Rows are points. Any point is a mix of the corners, with weights that add up to 1. It lies inside the corners' shape when no weight is negative. Say inside or outside, and name the corners with a negative weight.

Corners:
(1): -17.3	-6.4	12.7
(2): 3.6	-11.9	-3.3
(3): -25.9	-30.2	-26.6
(4): 3.5	59.9	-23.2
Points:
-16.2	-5.2	9.5 => inside
-2.9	37.7	-20.2 => inside
-3.8	28.3	-10.1 => inside
-12.6	-2.2	-19.8 => inside

Corners:
(1): 15.5	-13.5	18.8	-28.1	-9.8	16.6	16.0	28.6	-0.9
(2): 17.6	0.7	21.6	-8.4	15.9	-8.2	-12.1	-24.0	-22.3
(3): 7.1	-12.8	-37.3	-4.1	12.0	9.1	-60.7	-16.7	4.4
(4): -1.5	-11.0	13.0	-30.6	-9.0	-62.0	23.3	-20.3	-41.1
(5): 12.1	32.3	-9.2	-25.4	12.2	4.4	11.5	-35.7	30.3
(6): 4.6	41.8	2.0	15.2	-72.4	9.6	19.2	-11.8	7.7
(7): 11.0	-12.6	-0.7	8.6	6.6	6.6	19.9	-25.7	76.1
(8): -10.5	21.0	-23.1	19.0	31.0	-10.7	-42.0	-15.4	55.9
(9): -17.7	-8.9	21.7	-29.8	1.2	10.8	21.4	-15.4	-24.0
(10): 17.8	-10.6	-48.1	30.4	22.7	-6.5	5.6	-10.9	-19.2
Points:
-3.9	15.7	6.4	-4.5	-6.7	-4.6	-10.4	-24.5	28.4 => outside (1, 10)
10.2	-8.2	-23.5	-4.0	0.6	-4.1	0.3	-19.6	-53.2 => outside (1, 7, 8)
5.6	8.1	0.2	-0.4	1.3	-6.0	11.6	-16.6	5.4 => outside (3)
7.6	-6.8	-3.4	-9.9	0.0	-14.1	7.3	-9.3	-6.5 => inside
0.6	16.8	-12.1	0.8	12.2	-3.3	-13.3	-18.1	31.8 => inside
4.0	11.8	-14.9	9.3	-2.7	-7.5	2.3	-28.4	-2.6 => outside (1)

Corners:
(1): -19.8	22.2	-18.8	8.1	-6.9	-18.1	29.8	-21.2	-4.5	-5.2	25.4	-19.4	16.8	16.0
(2): -16.2	11.6	16.1	-20.1	24.2	-20.7	-15.0	-9.2	9.4	43.2	20.1	29.6	9.0	1.6
(3): 17.3	5.8	1.1	6.5	-24.4	-1.5	-21.3	3.5	-18.2	6.5	46.5	18.6	22.3	-5.9
(4): 11.3	8.6	39.4	1.2	8.0	-12.7	-7.5	-10.8	-13.2	-0.2	-11.3	-24.7	-27.1	-20.0
(5): -23.9	13.0	38.2	31.8	43.6	28.5	36.1	22.7	16.5	24.3	15.2	30.1	-35.1	-53.4
(6): -19.0	-23.7	-11.6	17.0	-0.3	-40.3	-25.7	-2.2	9.2	-19.4	-19.0	37.9	-19.7	1.9
(7): -29.7	-9.3	-12.4	-26.3	-1.7	-13.2	-26.1	2.4	-3.3	-4.5	10.8	-25.2	5.5	-11.6
(8): -43.7	-0.1	36.1	15.5	3.5	20.4	0.3	32.1	-32.3	11.1	31.3	1.2	-20.4	21.4
(9): -13.0	29.6	12.5	11.9	-0.7	19.6	-11.9	36.1	-1.3	13.4	-14.4	-2.1	4.2	-36.3
(10): 19.8	27.9	28.2	-32.9	15.7	30.2	-26.3	28.3	-39.4	3.0	9.3	18.9	-27.9	-33.8
(11): -39.7	33.9	54.9	13.7	14.7	25.3	-4.9	37.5	-31.5	-31.1	38.9	-26.5	31.7	3.5
(12): 13.7	-29.6	-11.8	-29.6	-9.2	22.9	34.0	29.7	17.3	2.9	26.1	15.7	9.1	18.3
(13): -31.4	-0.1	6.6	2.0	-0.6	9.4	-6.7	-33.4	31.0	-0.2	-13.1	-10.4	-35.8	3.8
(14): 8.6	18.1	-26.3	33.6	33.5	-26.8	-7.0	-22.6	20.2	25.4	28.2	-0.7	11.4	13.3
(15): -3.2	-25.8	16.1	-14.5	-1.2	34.1	-20.0	19.0	-41.6	-6.3	-5.5	28.9	12.8	-12.5
Points:
-15.7	3.2	17.8	-2.3	1.0	10.7	-0.2	15.5	-11.6	-0.9	16.1	2.2	-2.3	-0.8 => outside (14)
-37.9	27.3	1.3	30.7	28.0	-25.5	-10.1	-19.4	-3.1	14.8	51.0	-1.1	2.2	23.8 => outside (4, 9, 12, 15)
-23.7	10.3	21.7	1.0	6.8	7.7	-8.2	17.3	-14.3	-8.7	21.0	-8.8	8.6	-2.2 => inside
-8.4	3.3	0.3	20.4	10.8	-8.4	3.7	10.5	3.1	-8.8	8.9	2.8	6.4	-19.5 => outside (2, 8, 10, 13)
-19.6	17.2	23.2	16.3	11.5	5.0	-8.8	5.0	-10.4	6.2	8.8	5.4	-11.6	-11.1 => outside (7, 12)
-20.0	23.2	19.8	-0.8	29.5	14.8	1.8	30.7	-3.3	-4.0	13.2	4.3	21.9	-29.2 => outside (3, 4, 8, 13)
-12.3	34.0	65.4	14.0	-2.6	26.9	-13.7	43.4	-61.5	-5.9	27.3	22.2	7.5	-28.0 => outside (7, 12, 13, 14)

Corners:
(1): 8.8	-18.9	-12.9	22.9	-3.4	-25.3	-17.8	-8.0	-10.9	-38.9	-22.3	-20.9	35.8	1.2	-10.1	-26.5	25.3	9.2	25.4	12.7
(2): 1.8	19.2	-15.4	-45.3	3.5	36.3	42.8	17.5	23.5	-31.8	21.7	-29.9	-33.2	41.0	0.2	-3.6	-0.9	13.7	-32.6	-2.9
(3): 35.4	-37.5	-10.3	13.6	-19.5	-43.0	0.9	-9.4	10.2	12.1	-13.1	-25.4	38.2	-26.2	18.2	31.1	-27.6	-2.7	-7.6	-15.1
(4): -16.4	-33.2	22.2	7.0	-12.8	30.4	-2.7	-37.4	5.5	-37.2	19.3	-9.8	-23.9	25.9	16.5	45.8	26.0	-23.2	-26.1	10.9
(5): -5.0	26.3	20.0	-20.8	-11.3	-23.3	-4.8	17.4	16.1	37.1	-13.3	-0.9	-6.6	8.1	37.5	37.8	11.4	-14.7	-38.8	-28.3
(6): 12.9	-25.5	24.9	7.2	21.4	-8.8	15.7	20.2	21.6	32.7	12.4	4.3	32.1	27.7	-24.5	40.5	-14.3	-14.4	-35.3	-12.1
(7): -3.0	13.4	31.3	19.2	-0.3	-1.5	-31.2	-7.9	23.0	-6.3	-28.5	7.8	-32.4	-30.8	9.3	-8.8	-32.7	2.9	-7.6	13.8
(8): 32.9	-18.2	18.0	6.1	-3.9	34.4	46.7	17.2	33.5	-6.0	-21.3	-14.1	-2.6	23.5	-4.3	15.1	43.9	-21.9	-3.4	23.2
(9): -18.7	-4.4	-8.9	-24.7	5.2	-7.2	9.0	-31.9	-18.6	-9.8	11.9	12.9	5.0	18.7	24.8	42.9	-19.2	-12.8	-34.6	19.9
(10): 9.1	29.6	24.1	-1.3	-10.1	-20.1	35.3	17.5	8.2	-35.5	11.6	-9.7	-13.5	-8.0	-28.4	-7.1	8.0	24.6	30.2	14.5
(11): -10.2	19.8	27.2	-40.6	0.4	7.6	-43.7	26.3	-1.5	31.0	-13.9	12.9	0.7	-36.5	-5.0	39.5	-34.1	-21.3	-52.3	24.4
(12): -10.5	-26.6	13.5	-21.8	-15.2	-12.3	23.2	38.1	-10.3	-18.8	5.0	50.4	12.9	-32.7	-25.7	-22.4	-16.5	35.2	-0.5	28.8
(13): 21.2	-34.8	33.4	29.4	-21.6	-15.2	-42.0	-3.0	10.5	39.5	6.7	18.7	42.7	-37.1	27.6	14.3	-7.3	-32.4	17.4	-10.3
(14): -23.8	0.3	-10.0	-41.8	-5.4	29.6	7.4	-27.8	3.9	-9.5	20.7	-18.2	-32.4	2.3	7.3	23.7	29.2	29.1	-24.9	10.2
(15): 35.4	-37.2	15.0	14.9	13.8	-30.2	29.4	-33.2	-21.6	-42.0	30.1	1.9	29.5	-19.9	36.6	-4.4	25.9	9.2	26.3	-22.9
(16): 7.7	-24.8	8.5	-20.8	22.6	-28.5	-36.8	13.4	-11.4	19.4	3.0	-6.7	-20.8	-10.9	18.5	-1.7	-8.6	-17.6	-0.9	10.5
(17): 35.8	11.6	-3.6	7.7	-8.4	43.0	-16.0	22.7	-19.2	-38.9	-4.8	3.7	-15.5	41.4	15.2	-9.5	53.6	32.0	6.6	-6.0
(18): -4.5	0.9	-21.0	12.6	-2.5	-13.9	1.7	19.0	16.5	-40.8	24.5	-12.5	23.9	-6.7	-22.6	-0.6	8.1	36.0	0.3	45.1
(19): -19.0	-25.5	-33.2	-2.6	-4.1	38.5	24.8	19.0	-18.4	12.3	21.5	-17.2	-30.4	9.2	12.7	-12.0	-21.3	32.0	-56.3	14.3
(20): -14.3	-4.1	5.2	32.3	19.6	24.7	-1.8	49.8	4.7	-10.6	15.7	29.6	26.2	-13.2	-19.9	5.4	7.2	13.9	13.5	-3.5
(21): 37.3	1.7	-34.4	38.1	-7.1	30.1	-30.4	-36.5	-15.7	5.8	-11.0	20.6	-26.6	13.2	21.7	20.4	3.2	-46.2	-53.5	-20.5
Points:
-10.0	7.5	6.4	-15.6	-9.0	10.9	-3.6	10.0	14.9	9.6	0.2	1.6	-17.9	-7.8	6.8	22.0	-10.6	-5.6	-30.5	13.2 => outside (1, 6, 15, 17)
5.1	-11.5	-0.6	1.1	-3.9	2.5	1.6	2.1	-0.5	-10.3	5.6	-3.8	6.9	3.4	2.9	11.6	10.4	0.6	-10.8	7.1 => outside (7)
16.6	0.6	12.3	-1.2	-1.1	0.7	-8.3	-16.4	7.9	-16.5	-3.0	-13.4	-3.1	16.0	12.4	18.2	26.5	-13.8	-5.3	4.8 => outside (3, 12, 19, 20)
-1.3	-8.4	6.4	-5.8	-0.9	3.4	-7.1	0.0	-4.2	-13.5	10.7	7.1	-7.7	-2.2	-0.7	0.2	-1.2	8.4	-13.0	16.4 => outside (3, 5, 8, 20)
-1.2	-6.6	1.8	-4.7	-3.9	9.8	-2.2	7.4	5.8	3.6	2.5	-1.8	-5.0	6.2	1.1	18.6	-2.8	-1.4	-27.0	6.5 => outside (15)

Corners:
(1): 0.6	-7.3	45.8	-13.0	40.7	-9.4	-22.6	-24.0	10.6	36.9	-8.3	-15.0	17.4	23.9	29.9	26.6	31.0	-71.1	-23.2	-22.3
(2): 41.6	41.5	-8.8	8.1	-7.1	-27.4	6.3	-36.7	5.4	35.5	-3.2	15.5	-13.0	-0.5	3.4	34.3	15.3	-41.9	-14.3	-21.8
(3): 3.6	1.5	-12.9	3.3	12.7	-25.6	14.5	-35.3	-23.1	12.7	26.7	21.1	15.6	-24.1	6.0	-35.5	-9.1	21.2	6.2	2.9
(4): -15.4	-13.2	-1.5	-5.4	-10.1	10.2	-6.2	-27.0	-34.2	-18.1	36.8	22.8	-27.9	13.8	-24.8	14.6	14.6	11.1	2.6	23.8
(5): 32.4	-4.1	21.6	-21.1	-13.0	23.9	-23.8	20.2	7.4	7.2	-26.0	38.8	13.8	32.7	-5.6	26.4	-3.3	-19.4	-13.3	-2.7
(6): -3.8	-24.6	28.8	-24.7	-8.8	16.0	-37.0	4.8	14.5	25.3	-10.8	-3.6	-0.4	36.4	9.6	53.9	-21.0	-0.5	0.1	-24.0
(7): 27.9	31.7	14.2	-19.1	6.7	2.6	20.6	-5.4	-22.2	-48.3	31.1	4.3	-1.6	25.2	-23.9	-6.5	-27.3	36.7	2.1	32.3
(8): 31.9	-17.2	54.2	-21.1	-9.2	3.8	-13.2	-8.0	-15.2	-6.9	-2.1	-23.7	51.9	1.6	29.4	9.1	35.7	-1.3	-44.6	-26.6
(9): 24.3	1.7	29.0	2.9	-7.1	4.1	-32.1	-10.3	7.2	33.3	3.2	-23.9	5.2	-1.6	34.3	11.5	20.1	-34.9	-40.6	17.6
(10): 19.3	6.4	-23.4	28.3	0.8	-2.4	-6.2	-5.4	24.1	30.2	13.9	19.3	28.2	11.0	14.3	19.7	22.4	-24.6	-14.7	-12.6
(11): 2.9	1.8	23.7	-4.2	-27.1	-29.1	-19.1	34.7	3.9	39.6	-1.6	15.8	-1.7	47.3	-4.0	12.8	8.1	-28.6	-4.6	-16.2
(12): -2.5	-18.1	-31.9	-17.3	-3.3	-35.2	11.5	-11.6	-9.6	-0.3	40.1	22.8	-16.6	-3.7	4.1	-10.2	19.6	31.7	-31.5	25.0
(13): 33.3	-53.5	-1.8	2.8	-4.6	19.1	-31.4	18.3	-45.8	-63.7	30.9	5.7	-12.2	-1.7	10.5	-10.2	-1.7	62.3	2.1	-14.1
(14): -17.2	-49.4	-1.6	-3.1	6.2	27.8	-17.8	6.2	-19.4	11.1	46.3	-0.5	-47.5	11.6	-44.2	3.5	-26.4	24.6	-42.2	-1.7
(15): 16.5	-21.6	25.8	-4.7	26.6	13.1	-52.4	-2.2	-27.9	-12.6	32.9	-14.2	-2.2	7.0	-24.3	1.7	18.9	62.4	-22.7	1.4
(16): 23.4	-11.7	53.8	-18.9	12.4	20.8	-29.2	2.0	45.2	43.7	23.9	-0.9	6.1	-17.2	19.8	23.8	29.4	-31.4	-18.2	-29.8
(17): 14.8	-43.2	-20.8	-33.6	-5.8	11.0	-3.5	12.9	-41.5	-35.2	43.1	-24.9	-19.6	-0.2	-46.0	-2.4	3.6	30.9	-2.1	34.9
(18): 16.5	6.5	6.6	16.9	21.8	-40.3	12.0	-38.2	1.7	37.5	26.1	19.2	9.8	-23.0	-18.7	28.8	-13.0	-30.9	-23.2	30.7
(19): 1.0	-31.7	-26.0	-32.8	-20.4	4.1	-55.6	-14.1	-16.1	-29.8	63.1	12.5	-14.8	22.3	-46.2	-9.5	-12.1	33.4	-19.8	11.9
(20): 12.3	7.9	13.7	14.5	-15.7	-26.4	6.6	-35.0	40.0	8.0	-6.5	9.4	-10.7	19.3	-30.0	16.7	-2.3	-27.4	-5.7	15.5
(21): 4.0	53.8	2.9	4.4	1.2	-20.2	10.9	-20.2	-11.3	-21.8	-3.3	22.3	40.8	-41.1	-4.7	11.2	-11.3	-11.8	-15.5	23.6
Points:
5.4	-6.1	7.2	-2.7	-0.4	-12.3	-9.0	-8.6	8.0	26.1	10.9	9.0	-0.7	6.4	-0.5	19.2	16.5	-16.8	-26.0	3.9 => outside (3, 7, 13, 19)
19.7	4.2	13.7	-5.3	-3.2	-5.5	-14.7	-8.5	0.6	-1.0	12.3	17.0	11.4	5.3	-1.4	13.5	2.8	15.2	-6.9	-4.3 => outside (1, 9, 14, 17)
11.7	-5.8	11.4	-8.4	1.2	-1.2	-9.7	-5.7	-6.6	-2.8	17.0	3.7	3.5	8.4	-6.6	8.1	0.5	3.3	-12.6	7.3 => outside (2)
7.1	-23.4	-8.7	-8.3	-5.4	-2.0	-19.4	2.9	-14.8	-15.9	35.0	9.3	-19.3	29.7	-27.1	-1.2	-3.8	19.6	-14.9	23.3 => outside (2, 3, 6, 8, 16, 21)
7.9	-15.6	4.4	-12.5	3.3	1.0	-12.8	-5.7	-15.2	-0.5	24.7	6.5	-1.6	5.5	-11.3	12.3	0.0	8.0	-13.6	1.2 => outside (9, 20)
12.3	-12.6	13.1	-9.8	5.4	4.6	-22.7	-3.2	-5.8	10.9	23.1	4.4	-4.6	12.4	-6.8	10.5	2.4	-3.2	-9.0	-3.5 => outside (8, 12, 20, 21)
9.7	-1.5	-6.9	-1.2	4.2	-6.2	-6.0	-20.2	-7.9	-7.2	33.0	6.7	-8.1	-4.0	-16.9	1.1	2.9	5.7	-13.6	18.5 => outside (5, 6, 8, 11)
-1.0	-30.4	10.9	-13.7	4.6	18.1	-25.2	11.8	-16.0	-4.6	19.8	3.2	-11.1	15.5	0.9	11.5	-2.0	21.7	-8.5	-4.1 => outside (2, 8, 18, 19, 20)
